Rows are points. The window is the flat piece filled in between its corners: a triangle in 3 columns, a solid with four corners in 4, and so on. A path goes straight from each point to the next, and from the last back to the first. After which points does the path pass through the window?
In the rows, zero is written as 128.

Window:
[[155 173 122]
 [ 74  81 103]
 [133 169 164]]
Path:
(1): [108 192 139]
(2): [137 148 164]
(3): [187 167 134]
(4): [126 171 115]
(5): [125 193 158]
(6): [187 170 168]
(7): [127 117 148]
(8): [ 88 183 177]
(9): [122 168 117]
(10): [161 159 137]
(11): [107  61 118]
(12): [ 53 113  95]
Through the window after points: 1, 3, 9, 11

Window:
[[108  48 134  71]
 [137 134 104 137]
 [170 202 164 184]
 [ 76 131 143  94]]
Path:
(1): [123 159 112  78]
(2): [ 96 143 186 172]
(3): [ 96  87 158 115]
(4): [144 137 112  83]
(5): [128 139 125  59]
(6): [ 90  88 139 110]
(7): [124 175 156 203]
(8): [131 219 124 103]
(9): [152 171 110 104]
(10): [142  95 129 195]
(11): [ 89 159 147 141]
(12): [111 207 135 101]
(13): [158 141 156 104]
(14): [ 95  94 130 168]
(15): [ 77  61 131 151]
(16): [168 143 152  79]
Through the window after points: 1, 3, 5, 13, 15

Window (8 x 8):
[[132 167  32 107   7  88 122 132]
 [ 92  97 126 126 159 135 135 124]
 [138  94 134 130 113 128 171 119]
 [137 116 120 154 169 138 145  89]
 [ 87 143 161 129 151 125 188 105]
 [ 99 131 145 179 139 117 140 140]
 [124 126 161 133 162  94 126 123]
 [142 127 145 129 152 168 129 128]]
Path:
(1): [ 98 117 168 150 189 129 174 130]
(2): [103 122 150 146 183 131 165 141]
(3): [107 124 188 162 154 134 147  88]
(4): [113 107 138 138 125 133 137 109]
(5): [120 109 102 107 156 123 176 151]
(6): [145 128 103 133 145 129 180 142]
(7): [113 129 116 141 101 142 125 115]
(8): [122 131 144 141 101 128 116  87]
(9): [138 135 122 146 136 128 152 135]
(10): [138 125 125 129 145 142 150 138]
(11): [107 117 143 137 134 148 112 102]
(12): [120 119 187 152 163 133 127  80]
Through the window after points: 4, 10

Window (11 x 11):
[[140 171 179 183 127 153 124 155  88 151 203]
 [124  24 216 208 136 143 177 132  86 103 123]
 [124 197 164 199 123  81 153 162 105 139 135]
 [194 158 125 175 104 127 182 135 174  87 167]
 [120 134 157  82  89  69 118 186 195 157 131]
 [116 124 117 125 152 165 169 117 151 125 128]
 [105 151 157 116 239 133 182 155 173 124 199]
 [171 102  52 113  87  55  73 134 171 178 182]
 [173 108 175 109 147 107 192 103  89 123 216]
 [ 76 134 135 117 135  68  15 145 103 124 183]
 [164 155 150 174 134 113  90 147 184 139  50]]
Path:
(1): [145 127 109 156 122 125 122 195  92 116 138]
(2): [169 120  88 106 137 120 160 190 102 111 172]
(3): [126 153 172 184 136 103 147  91 212 124 130]
(4): [116 120 192 150 119 105  98  74 184 136 164]
(5): [155 119 133 140 156 124 172 182 101 122 131]
(6): [152 136 110 119 139  90 132 170 102 127 155]
(7): [120 147 140 124 119  94  90 127 179 145 177]
(8): [127 145 162 145  89  37 141 119 193 165 132]
(9): [139 131 144  97 122 123 125 192 148 125 156]
(10): [202  76 136 156 111  93 137 208  78 116 157]
(11): [ 86 154 157 130 123 113 113 104 190 163 157]
(12): [141 130 159 150 117  97 125 114 145 140 156]
Through the window after points: 4, 8, 10

Window:
[[ 29 132  89 117 144  91 230  88 177  83 131 161]
 [191 176 176 131 102  85 107 112 176 117 157 102]
 [102  72 138 118 161 116 107 183 155  89 101  84]
 [157 102 125  87 173 187  89 108 137  87 107 116]
 [148 117 127 140 126 150 147 101 163 129 142  60]
 [ 74 131 123 123 133 192  71 131 149 125 131  99]
 [110 129 160 125 128 151 146 134 105 124 105 117]
 [  7  74  60 131 206  64 155  72 121 108  73 128]
 [159 149 145  83 156  64 152 138 186 181 141  94]
 [ 31  49 117  95 203  73 162  84 120 101 152 128]
 [112  68 183  99 102 192  76 121 170 111  75 102]
 [156 144 142 175 149  73 171 130 199 175 165 151]]
Path:
(1): [130 101 107 132 131  85 122 138 147 134 141 109]
(2): [ 51  81  82  89 111  88 157 109 134 134 146 142]
(3): [108 112 173 132 246  96 154  97 164  97 124  95]
(4): [127 136 187 122 162 130 110 118 155 123 120 115]
(5): [139 119  99 112 104 132 113 116 167 111 139 102]
(6): [102  98  99 122 128  81 152 116 153 130 137 140]
(7): [ 83 172 142 111 200 151 168 111 161  99 126  89]
(8): [116 143 211 149 187 159 156 122 168 143 123 103]
(9): [142 110  98 105 131 106 126 117 152 123 134 115]
(10): [ 86  68  80  96 104 130 120 118 123 152 116 150]
(11): [ 77 131 142 144 176 101 152 114 171 106 132  93]
(12): [115 143 211 129 179 145 152 140 210 104 107 115]
Through the window after points: 2, 4, 8, 12

Window, 14 rows:
[[129 112 179 106 160 110 146 156  56 115  68  90 155 108]
 [ 87 130  95 104 210 140 143 124 104  61  87 172 132 124]
 [158 119 151 126 169 151  74 195  89 162  98 161 131  58]
 [179 229 160  83 153 191 107 120 115 110 129 101 155 172]
 [148 135 192 137  73 121 104 205 143 135  69 153 126 146]
 [114 185  76 129 120 101  60  97  82 155 141 138  55 167]
 [119 202 188 142 139 102  74  59 204 134 117 131 108 103]
 [167 112  91 117 143 134 123  66 135 175 198  96 108 201]
 [165 162  90 162 135 126  82  99  69 106 119  69 161 199]
 [204 130 173 104 121  90  76 145 132 127 187 163  89 142]
 [137 148 159 170 174 130 122 140  83  96  99 144  70 166]
 [137  92 113 131 144 136 147 168 143 112 172 118  86  33]
 [ 40 103 223 122 169 156 156 169 115  72 110  59 237 177]
 [120  51 163 165 103 130 157  87  73  97 175 151 102 105]]
Path:
(1): [152 144 138 162 152  71 162 225  83 131 119 155 203 133]
(2): [161 148 152 183 160  65 169 126 107 122 117 183 162 145]
(3): [124 123 125  95 139 169  81  99 130 134 151  89  96 142]
(4): [ 76 112 117 114 141 149  64 115 131  90  99  37 112 169]
(5): [146 157 152 140 160 124 149 124 104 125 129 159 140 114]
(6): [108 174 188 151 171 115 158 134  98 143 148 116 154 145]
(7): [124 110 134 123 133 147  96 129 129  96 125 125 121 149]
(8): [145 132 144 108 131 174  61  86 144 129 136 130  62 139]
Through the window after points: 2
